Each point is reached from the start by the listed moves, each made once or not at all, plus a little noise. Is the number of moves made odd or even? Then give how often each move was made.

Moves:
(1): [ 22 -13   1  24  16]
(2): [  9  33  14  11 -17]
(3): [-14  -8  42  12  23]
Start: [ 36   5  25 -12 -10]
Points:
[ 61 -12  24  10   9] -> odd (1, 0, 0)
[33 30 83 13 -3] -> even (0, 1, 1)
[55 18 82 36 10] -> odd (1, 1, 1)

Moves:
(1): [ 18 -26   4 -10  24  -2]
(2): [ 37  17 -25  24  15 -10]
(3): [ 2 -4 32 23 -5 -1]
(4): [-14 -26 -18  40  15   4]
(5): [  8  33   7   5  35 -16]
(6): [-3 19 10 -6  7 22]
Start: [ 19 -21  16   4 -18  -7]
Points:
[ 82  19  45  39  59 -14] -> odd (1, 1, 1, 0, 1, 1)
[ 30 -25  50  59  59   0] -> odd (1, 0, 1, 1, 1, 1)
[  2 -31  38  63  -1  16] -> odd (0, 0, 1, 1, 0, 1)
[ 55  -5 -10  29  -3 -16] -> odd (0, 1, 0, 0, 0, 0)
[ 70 -28  16  88  71 -32] -> odd (1, 1, 1, 1, 1, 0)
[23 32 35 -1 26  0] -> even (0, 0, 0, 0, 1, 1)

Moves:
(1): [ 54   7 -21 -10  16  12 -14   6   5  35]
(2): [  8  66 -32 -22 -29  -4 -30  21  39 -28]
(3): [  5  -2  33 -28  52 -55   8  40  20  37]
(4): [-26 -14  -3  47 -22   1 -43  13 -30 -15]
(5): [ 24 -11  12  -3  14  21   4   1   4 -35]
(6): [  2  -3  38  22 -23  27   2  -5  12  -3]
(7): [ 27  -3  23  33 -28   7  27   0 -20 -41]
(8): [-22 -32 -29 -36 -12   6 -17  18 -24  35]
(9): [  1  -1 -34  16 -32  11  -5  -5  55 -23]
Start: [ -2  13 -47 -31  36   9  -5 -44   4  17]
Points:
[ 92  52 -30  25 -17  30 -54  26  91 -54] -> even (1, 1, 1, 1, 1, 1, 1, 0, 1)
[  5 -24 -14 -15 -27  47   9 -31 -28  11] -> odd (0, 0, 0, 0, 0, 1, 1, 1, 0)
[ 92  36 -55 -49 -26  76 -33  -2  19 -19] -> even (1, 1, 0, 0, 1, 1, 1, 1, 0)

Moves:
(1): [-15  10   8  11  -4   2 -11  11  13  -4  14 -17 -14  -9]
(2): [ -2  58  -2   6 -16 -13  -7   5   3 -23  41 -22  15 -10]
(3): [-41 -11  47 -20 -11 -61  13  26   3 -13  19 -13  16  35]
(4): [ 28  -2  18 -19  17  37  31   7  15  24 -12  24  18   9]
(5): [  4   1  15  56  19  -4  10  13 -21   0  19   4   6  -5]
(6): [-19  46  -8  -5   5  14 -17   0   8  -9   6  47 -23  15]
(7): [  6  10  10   5 -12 -18   0   2   3   9  -5  21  -3  -9]
(8): [ 14   3 -39   1  32   1  11  14  34  23  25  15 -27 -16]
(9): [ 17 -16 -19  22 -24  -7  13 -21 -21  25  -1 -35 -34  14]
(10): [  7  -1   4 -10 -17   6 -10   8   5  15  11   8  25  10]
(11): [-11   2 -16   9 -14   6  13   3  -1   5 -14  -1   1  -1]
Start: [ -3   5  10  -9  -6 -28  25   8 -16   4  10   4  23   7]
Points:
[ -6  37 -14  62 -39 -13  33  11 -45  40  31  26  -3  39] -> odd (0, 0, 0, 0, 1, 1, 0, 0, 1, 1, 1)
[ -36    9   10  -13  -12 -102   63   55   22   28   37   25   11   16] -> even (0, 0, 1, 0, 0, 0, 1, 1, 0, 0, 1)
[-50  20  20  -2 -16 -98  51  66  36  22  50   7  -4   7] -> odd (1, 0, 1, 0, 0, 0, 1, 1, 0, 0, 1)
[-54 118  29 -20 -31 -98   4  74  54   1 121  42  12  24] -> odd (1, 1, 1, 0, 0, 1, 1, 1, 0, 1, 0)
[-14  73  18  -1 -43 -30  -2  33   5  -8  76 -27  50  -2] -> odd (1, 1, 0, 0, 0, 0, 0, 0, 0, 1, 0)
